Each row is a point. Each copy is the shape, with its points in the same order, turned, moved and blurred by noise. Is it also mirrored, or only turned?

Shape (7 x 2):
[[-0.5  5.6]
 [ 3.2 -5.7]
 [-1.0  3.3]
 [-0.1  6.3]
 [-0.2  2.2]
 [-7.2 -4.5]
 [ 0.2 -3.7]]
Copy 1 (7 x 2):
[[-5.6 -2.9]
 [ 4.4  3.7]
 [-3.2 -2.8]
 [-6.2 -2.7]
 [-2.1 -1.9]
 [ 6.1 -6.7]
 [ 3.3  0.3]]
Copy 1 is: only turned
Copy 2 (7 x 2):
[[ 2.7  5.1]
 [-1.2 -6.1]
 [ 0.9  3.5]
 [ 3.4  5.4]
 [ 0.9  2.3]
 [-8.9  1.1]
 [-2.4 -2.6]]
Copy 2 is: only turned
Copy 3 (7 x 2):
[[ 3.1 -7.0]
 [-0.3  4.7]
 [ 1.2 -4.9]
 [ 3.9 -6.8]
 [ 1.2 -3.8]
 [-7.9 -2.5]
 [-1.9  1.5]]
Copy 3 is: mirrored

Shape (7 x 3):
[[-6.3  0.0  5.6]
 [ 4.4  2.4 -3.1]
 [-0.5  2.6  0.3]
 [-8.0  8.4 -4.6]
 [ 0.4  0.7 -3.4]
 [ 1.8 -4.6  3.9]
 [-0.3  1.2  3.3]]
Copy 1 (7 x 3):
[[ -1.3   5.8   7.8]
 [ -1.8  -3.6  -3.9]
 [ -4.1   0.9   0.6]
 [-11.4   5.9  -1.4]
 [ -2.1  -0.1  -3.3]
 [  5.0  -0.5   3.8]
 [  0.0  -0.9   3.0]]
Copy 1 is: mirrored
Copy 2 (7 x 3):
[[  0.9  -2.5   6.5]
 [ -1.9   5.2  -4.7]
 [ -1.9   2.4   0.2]
 [-11.6  -2.4   1.7]
 [ -2.0   1.0  -3.7]
 [  6.5   1.5  -0.1]
 [  0.7   2.5   2.4]]
Copy 2 is: only turned
Copy 3 (7 x 3):
[[-6.7  3.2 -4.0]
 [ 1.3 -7.1  1.4]
 [-1.6 -2.7 -1.7]
 [ 5.5  0.2 -9.2]
 [ 1.4 -2.9  1.1]
 [-7.5 -1.3  3.9]
 [-4.3 -2.8 -1.2]]
Copy 3 is: mirrored

Shape (9 x 4):
[[  0.2   6.6  -2.3  -1.7]
 [  0.4   0.8   6.7  -3.0]
 [  2.9  -2.4  -4.2  -4.4]
 [ -0.1   8.1   6.1   1.3]
 [ -5.3  -0.4  -5.6  -3.7]
 [  0.2  -1.7  -0.8   4.8]
 [  0.0   2.9   0.6  -1.5]
 [ -0.8   0.4   4.2  -0.4]
 [-10.3   1.0  -6.4  -3.9]]
Copy 1 (9 x 4):
[[ 3.7 -1.3  3.8  3.6]
 [ 2.4  5.7 -4.3  3.9]
 [ 3.4  1.3  0.7 -5.6]
 [ 2.7  0.9 -1.9 10.1]
 [-2.0  2.2  6.6 -2.5]
 [-3.3 -2.7 -3.2 -0.1]
 [ 2.0  1.3  0.2  2.3]
 [-0.4  3.3 -2.9  3.0]
 [-4.9  3.5 10.3 -1.1]]
Copy 1 is: mirrored
Copy 2 (9 x 4):
[[ 0.8  0.6  3.2  4.5]
 [ 6.1 -1.2 -2.6 -3.7]
 [ 0.0  8.4  0.8 -1.5]
 [ 3.9 -7.1 -0.4  1.6]
 [ 2.1  5.7  9.0 -1.3]
 [-3.8 -0.4  1.8 -4.9]
 [ 2.4 -0.1  1.5  0.3]
 [ 3.8 -2.0  0.3 -4.1]
 [ 2.8  4.3 13.4 -1.0]]
Copy 2 is: only turned
Copy 3 (9 x 4):
[[  1.3  -5.9   1.4   3.1]
 [ -1.3   2.8  -3.6   6.4]
 [ -5.1  -0.5   4.8  -0.4]
 [  5.7  -1.4  -4.9   6.8]
 [ -6.6  -6.6  -0.6  -1.3]
 [  1.0   0.8  -2.3  -4.7]
 [ -0.3  -2.0  -0.8   2.9]
 [ -0.8   1.4  -3.9   2.9]
 [ -8.0 -10.6  -3.6  -1.3]]
Copy 3 is: mirrored
Copy 4 (9 x 4):
[[ 6.8  1.8 -0.2  2.4]
 [ 0.8  1.5  9.1  2.1]
 [ 0.2 -5.3 -0.2  5.0]
 [ 5.7  7.9  6.0  0.8]
 [ 5.4 -6.9 -1.3 -1.9]
 [-2.0  1.7 -1.1 -1.9]
 [ 3.3  0.9  2.7  1.6]
 [ 0.5  1.4  5.9  0.0]
 [ 8.4 -8.5 -1.1 -5.8]]
Copy 4 is: only turned

Shape (11 x 6):
[[ 0.5 -1.6  2.0 -5.2 -1.2  4.1]
 [-0.1  6.2 11.0  1.5  2.8 -1.7]
 [ 6.8  4.3  4.4 -2.7  5.2 -0.5]
 [-1.1  0.0 -0.5  5.5  0.2 -6.3]
 [-0.8  2.4  5.3  2.0 -5.8 -0.2]
 [-5.1  1.9  2.4 -3.6 -2.2 -0.1]
 [ 0.6 -1.5  7.7  1.4  7.4 -5.0]
 [ 3.8 -1.5  0.3  3.2  7.9  5.8]
 [-3.8 11.8  0.5 -2.9  1.2 -1.0]
 [ 6.7 -1.9  1.3 -0.5 -4.8 -3.7]
 [-1.4  2.9  1.0 -0.5  2.6 -0.7]]
Copy 1 (11 x 6):
[[  3.6   0.2  -0.1  -4.7   1.9  -1.8]
 [  4.3 -10.4  -6.0   3.4  -1.9   3.9]
 [  1.7  -9.5  -1.6   1.3   0.7  -5.1]
 [ -3.2   1.8  -3.7   7.1  -3.3   0.5]
 [  0.0  -2.0  -6.8  -2.2   1.7   4.5]
 [  2.5   0.5   0.0   0.3   2.3   4.6]
 [  4.8  -4.9  -2.7   6.4  -6.7  -1.5]
 [  5.6  -1.2  -5.1   5.2   2.2  -9.7]
 [  0.2  -7.4   1.2   3.8   7.4   5.9]
 [ -5.2  -1.3  -5.2  -3.3  -3.5  -3.8]
 [  2.2  -3.2  -1.5   3.9   1.9  -0.4]]
Copy 1 is: mirrored
Copy 2 (11 x 6):
[[ 5.5  0.2  1.9 -1.8  1.8  1.4]
 [-4.4  1.2 -8.9 -1.4  5.4  3.8]
 [-1.9  6.9 -4.3  1.9  5.6 -2.7]
 [-6.8 -4.2 -1.7  1.0 -1.7 -3.2]
 [-2.5 -2.7 -2.7 -5.6 -1.4  2.8]
 [ 3.3 -1.5 -1.7 -0.5 -2.4  3.8]
 [-3.2 -3.0 -5.9  4.1  7.0 -1.3]
 [-3.2  0.6  5.7  3.2  8.5 -2.3]
 [-3.4  5.4 -2.0  3.6 -4.3  6.5]
 [-0.3  0.3 -2.8 -5.8 -1.4 -7.7]
 [-1.8  1.4 -1.0  3.1  0.2  0.7]]
Copy 2 is: only turned
Copy 3 (11 x 6):
[[  0.0   0.4   3.9  -0.5  -0.2   5.2]
 [ -2.4  -3.6  -5.2   5.2 -10.7   5.8]
 [ -2.5   4.8  -2.0   4.8  -6.4   3.3]
 [  4.7  -3.4  -7.6   0.7  -0.9  -0.6]
 [  2.8  -7.3   1.3   3.9  -3.2   1.5]
 [  0.1  -4.8   1.5  -4.2  -3.6   2.8]
 [  1.4  -0.4  -9.6   1.5  -5.0   8.4]
 [ -6.2   2.6  -5.4   4.0   4.2   4.0]
 [ -3.6  -2.2  -0.3  -1.8  -9.4  -4.5]
 [  7.9   3.2   0.7   5.0  -0.9   1.8]
 [ -0.4  -1.6  -3.1  -0.7  -3.6   1.9]]
Copy 3 is: mirrored

Shape (9 x 6):
[[ 1.7 -2.1 -0.9 -0.4 -1.6 -3.4]
 [ 7.5 -1.7 -3.5  2.6 -2.2 -4.5]
 [-8.8 -5.1 -6.7 -0.4  5.6  3.1]
 [ 5.0 -0.7 -0.8 -1.5 -4.7 -2.9]
 [-1.8  0.0  7.0  8.0  3.3  7.5]
 [ 0.9 -3.2 -2.7 -4.8 -2.1 -3.9]
 [ 2.4  2.5 -1.0  0.0 -1.4 -6.1]
 [-2.2 -6.5  0.8 -2.6  3.0 -5.9]
 [-2.0 -2.4  4.1  8.7 -3.0  0.0]]
Copy 1 (9 x 6):
[[-1.1 -4.2 -0.8  2.9 -2.0 -2.1]
 [ 2.8 -5.2 -4.7  6.9 -4.2 -2.6]
 [-7.8  4.0  7.8  8.1  0.9 -0.5]
 [-0.5 -5.2 -4.7  1.6 -4.0 -0.2]
 [ 6.8  3.1  5.0 -1.0  6.0  4.3]
 [-5.7 -4.9 -1.8  3.5 -3.6 -2.1]
 [-0.5 -2.2 -4.6  1.3 -2.7 -5.0]
 [-5.2 -6.9  3.7  4.1  1.1 -4.9]
 [ 6.7 -1.0  5.2 -0.5 -1.5 -0.5]]
Copy 1 is: only turned
Copy 2 (9 x 6):
[[ 0.8 -2.2 -1.4  0.6 -2.5 -1.2]
 [-1.3 -1.8 -4.1 -0.6 -7.7 -4.0]
 [11.6  5.7  6.0  1.0 -0.5  2.0]
 [-3.1 -5.1 -1.3 -2.1 -3.9 -0.9]
 [-5.4 11.4  2.1  4.4  3.3  1.8]
 [ 3.2 -5.3  0.4 -0.5 -3.8  2.1]
 [ 1.0 -3.1 -5.4 -1.6 -1.1 -2.7]
 [ 5.3 -3.4 -1.9  6.2 -2.4  2.7]
 [-4.0  3.8  2.7  6.3  0.7 -4.9]]
Copy 2 is: mirrored
Copy 3 (9 x 6):
[[-0.4  0.3  4.7  0.0  3.6 -0.4]
 [ 4.3  0.2  9.7  0.6  2.6 -0.6]
 [-5.5 -6.9 -3.0 -6.5 -0.5 -7.4]
 [ 0.8  3.8  6.7  2.6  2.8 -1.2]
 [ 4.5  0.2 -7.4 -4.0 -4.3  6.5]
 [-4.3  1.9  6.1  0.1  4.2 -3.3]
 [-1.4 -1.1  6.3  4.1  3.4  1.3]
 [-5.7 -0.9  3.6 -5.2  6.6  0.5]
 [ 6.0 -0.7 -3.9 -0.4  4.3  3.1]]
Copy 3 is: mirrored

Shape (11 x 8):
[[ 2.2 -3.7 -7.4  3.4 -0.8 -4.5  0.6  6.7]
 [-1.0 -1.6  0.5  5.4 -1.4 -1.7  0.3  5.7]
 [ 0.6  5.4  3.4 -5.2 -2.2 -5.6 -5.0  5.9]
 [ 3.5  3.9  4.3 -1.4 -4.8 -7.6  1.3  3.0]
 [ 5.5  2.5 -3.2 -2.2 -1.0  6.3  4.0 -5.3]
 [ 6.6  4.9  0.9 -5.1  6.6  1.8  5.6 -6.5]
 [-2.9 -4.6 -5.9  3.8 -3.7 -5.8 -0.2  2.0]
 [ 4.3  6.3 -2.9  2.6  0.7  1.2  1.9 -2.2]
 [-1.2  6.5 -4.1  0.0  1.3  2.8  7.0 -2.6]
 [-0.1  6.2 -4.1  5.4  0.2 -0.8  0.3 -3.7]
 [-2.1 -5.2 -3.0  4.5 -1.6 -4.0 -2.5  3.0]]
Copy 1 (11 x 8):
[[ 1.1 -0.1 -8.5  0.8 -3.2  1.4  5.3 -5.1]
 [ 2.8 -4.6 -1.6  0.3 -0.2  0.6  5.7 -3.4]
 [-5.7 -1.2  3.1 -9.1 -1.4  2.7  0.8 -2.1]
 [-2.1 -6.1  2.6 -4.7 -4.8  1.0 -2.6 -3.3]
 [ 3.4  2.6 -1.3  4.3 -3.7  3.2 -5.8  7.4]
 [-0.7  6.5  4.7  5.5 -7.8 -0.5 -8.8  4.0]
 [-4.0 -4.5 -8.6  2.4 -0.6  1.3  4.2 -3.0]
 [ 1.0 -0.2  0.8  3.6 -7.4  4.2  0.1  3.9]
 [-0.8  1.0  2.7  8.2 -2.8  6.3 -2.2  2.7]
 [-2.8 -2.1  0.0  6.4 -7.0  4.0  5.0  4.5]
 [-0.1 -3.1 -6.5  1.3  1.1 -1.8  6.7 -2.6]]
Copy 1 is: only turned
Copy 2 (11 x 8):
[[-8.3  3.7 -2.7  4.2  6.4  3.1  2.6 -4.3]
 [-2.6  1.8 -2.9  0.4  6.5  4.6 -1.1 -0.2]
 [-1.1 -5.1  7.6 -4.8  2.1  5.0  4.0 -2.7]
 [-3.1 -1.2  5.7 -3.9  5.5  1.9  5.2  4.3]
 [-2.3  3.4 -2.0  1.8 -6.0 -3.8  2.1  8.0]
 [-2.1  8.0  5.6 -2.6 -6.8 -5.4  0.2  6.4]
 [-4.6  0.7 -3.2  3.6  8.6 -1.5  1.8 -4.0]
 [-0.8  3.8  2.8  4.7 -1.3 -0.4  0.1  4.4]
 [ 3.8  6.9  0.3  2.8 -2.7 -3.1  3.8  2.2]
 [ 1.9  2.7  2.5  7.4  2.7 -2.1 -1.6  2.6]
 [-4.9  0.9 -3.2  1.2  8.1  0.6 -1.5 -4.2]]
Copy 2 is: only turned
Copy 3 (11 x 8):
[[  2.2  -0.6   7.0   2.7   9.4  -0.3   1.5  -1.3]
 [ -4.0   2.3   2.8   3.0   5.3   0.3   1.0   1.2]
 [ -3.7   0.5   0.0  -9.9   2.8  -3.3   4.5  -0.1]
 [ -4.1  -2.7  -3.5  -6.1   4.9   2.6   3.0  -2.4]
 [  8.2   0.7  -2.7  -0.8  -2.5   3.5  -6.6   0.7]
 [  4.0  -6.5  -1.6  -5.6  -4.5   2.8 -10.1   1.2]
 [  1.0  -1.0   5.5   5.4   4.3   1.1   6.3  -1.7]
 [  4.1  -0.6   0.2  -2.7   1.0   5.6  -3.2   4.8]
 [  5.4  -4.0  -3.1   1.0  -0.9   1.4  -2.9   7.3]
 [  2.8  -1.0   2.2  -0.4  -0.3   6.7   1.1   6.8]
 [ -2.0   1.5   6.7   4.5   3.5   0.6   4.1  -1.6]]
Copy 3 is: mirrored
Copy 4 (11 x 8):
[[ -5.0   9.2  -1.4   2.9   4.5  -4.4  -1.4   0.1]
 [ -3.2   6.2  -2.9  -3.2   2.7   2.4  -1.4   1.5]
 [ -0.8   6.6   3.2   4.0  -4.0   3.6   3.2   8.9]
 [ -7.7   3.6   2.9   0.7  -4.6   3.4  -1.2   5.5]
 [ -1.8  -7.2  -1.9   7.3  -1.3  -0.6   2.5  -4.3]
 [ -1.1  -6.8  -3.1   5.0 -10.3  -3.3   1.0  -2.5]
 [ -3.8   8.2   3.4   0.9   3.8  -0.2  -4.0  -3.1]
 [ -5.1   0.2  -2.7   6.0  -3.7   2.8   3.3  -4.3]
 [ -0.6  -2.4  -4.7   8.0  -3.8   3.3  -3.6  -4.0]
 [ -3.4   3.2  -2.6   4.8  -3.6   4.9   0.7  -7.3]
 [ -2.6   8.4   1.8  -2.8   3.8  -0.3  -1.0  -2.4]]
Copy 4 is: only turned

Shape (14 x 9):
[[ 5.9 -0.3 -3.2 10.6 -0.5  2.2 -3.9 -0.8  2.3]
 [ 3.5  3.2  0.0 -1.3 -3.4  2.0 -0.8 -2.1 -7.8]
 [ 5.0  3.0 -0.5 -4.1 -1.2 -2.4 -4.4 -1.0  1.7]
 [ 3.9 -1.1  5.3  5.8 -2.8  2.4 -2.1  0.4  3.7]
 [ 0.8 -2.6 -3.0 -3.8  2.8  1.4  8.0 -1.2  2.8]
 [ 4.7  1.4 -4.3 -4.1  0.2  1.3 -0.3 -0.5 -0.8]
 [-5.7 -0.2 -4.3 -3.4  3.0 -9.4 -2.1 -4.4  4.9]
 [ 5.0  2.1 -2.4 -3.1  2.3  1.8  7.8 -2.7  5.0]
 [ 3.3 -3.0  0.1 -1.6 -0.4 -2.7 -4.1  3.5  0.2]
 [ 4.3  6.2  3.8 11.6 -4.5 -8.2 -0.1 13.3 -5.9]
 [-5.6  1.1 -4.6 -3.6 -1.5  2.2 -2.5 -1.1  5.1]
 [-8.3  6.2  6.0  1.1  3.4  2.5 -3.7  5.4  1.4]
 [ 0.8 -0.8 -2.6 -2.0 -4.9  1.2 -2.6 -3.9  5.8]
 [-0.2  0.8 -3.8 -1.9  2.1 -2.7 -2.3  1.1  5.2]]
Copy 1 (14 x 9):
[[ -0.3   4.9  -5.5  -2.8  -0.9   8.7   5.2   2.7  -6.4]
 [  0.2  -0.6  -9.4   1.4   3.5  -0.6  -2.3   0.5   2.2]
 [ -0.6  -5.7  -2.5   4.2   1.2   3.3   3.6   2.0   1.0]
 [  0.7   1.4  -3.4  -0.8  -2.7   2.2   5.9  -4.2  -5.6]
 [  4.6   0.5   3.4  -4.5  -1.6   0.8   1.2   1.7   7.6]
 [  2.1  -2.4  -1.8   0.3   3.4   3.0   1.3   3.6   3.8]
 [ -4.9  -6.2   4.6   1.0  -8.0   4.4  -3.1   6.2   3.4]
 [  4.2  -1.7  -0.5  -4.7  -1.3   2.3   6.4   2.5   8.2]
 [ -1.0   0.0   1.7   5.2   1.8   3.0   1.0  -0.2  -1.5]
 [-16.2   9.9  -6.4   3.5   4.0   3.3   5.7  -7.3  -0.7]
 [ -1.1  -7.1   2.9  -5.7  -0.3   1.9  -2.2   3.6  -1.3]
 [ -8.4  -2.0   0.9  -3.1  -0.6  -8.6   2.7   1.6  -5.5]
 [  2.5  -7.0  -0.7  -2.5  -1.2   5.9   0.4  -0.4  -1.3]
 [ -2.5  -3.5   3.5  -0.7  -0.7   4.0   2.2   4.3   0.9]]
Copy 1 is: only turned
Copy 2 (14 x 9):
[[ -2.4   5.8   2.1  -9.3  -3.8   2.3  -8.2   1.5   1.5]
 [  0.4   2.2   2.7   1.0  -0.3   8.1   0.6  -3.5  -0.1]
 [  6.4   6.2  -2.1   0.6   0.4   1.3  -0.7  -2.1  -0.1]
 [  1.6   2.5   0.0  -1.9  -4.8   2.8  -8.1   5.2   0.8]
 [  2.9  -5.6  -5.8  -4.5   3.1   1.3   3.0   1.5   2.0]
 [  3.6   3.3  -3.2  -3.6   2.9   3.6   1.5  -3.0  -0.3]
 [  3.7   0.1   1.4  -1.2   4.8 -11.2   1.8  -2.2   1.3]
 [  4.8  -2.0  -7.2  -5.6  -1.0   1.4   4.4   2.7   4.3]
 [  0.5   3.9  -2.5   0.6   3.9   1.0  -5.3  -0.8  -0.5]
 [-13.9   7.3  -3.7   5.6  -9.3   2.2  -6.8  -1.6  -3.8]
 [  5.5   0.6   2.5  -4.4   3.8  -2.6   2.2   2.0  -6.6]
 [ -2.8   4.0   5.0   3.9   1.0  -0.6   2.0  11.2  -3.6]
 [  8.9   0.1   0.6  -4.8  -1.0  -1.1  -2.4   0.0  -3.5]
 [  2.7   3.8  -2.8  -3.4   2.8  -4.7   0.6   1.6  -1.3]]
Copy 2 is: only turned
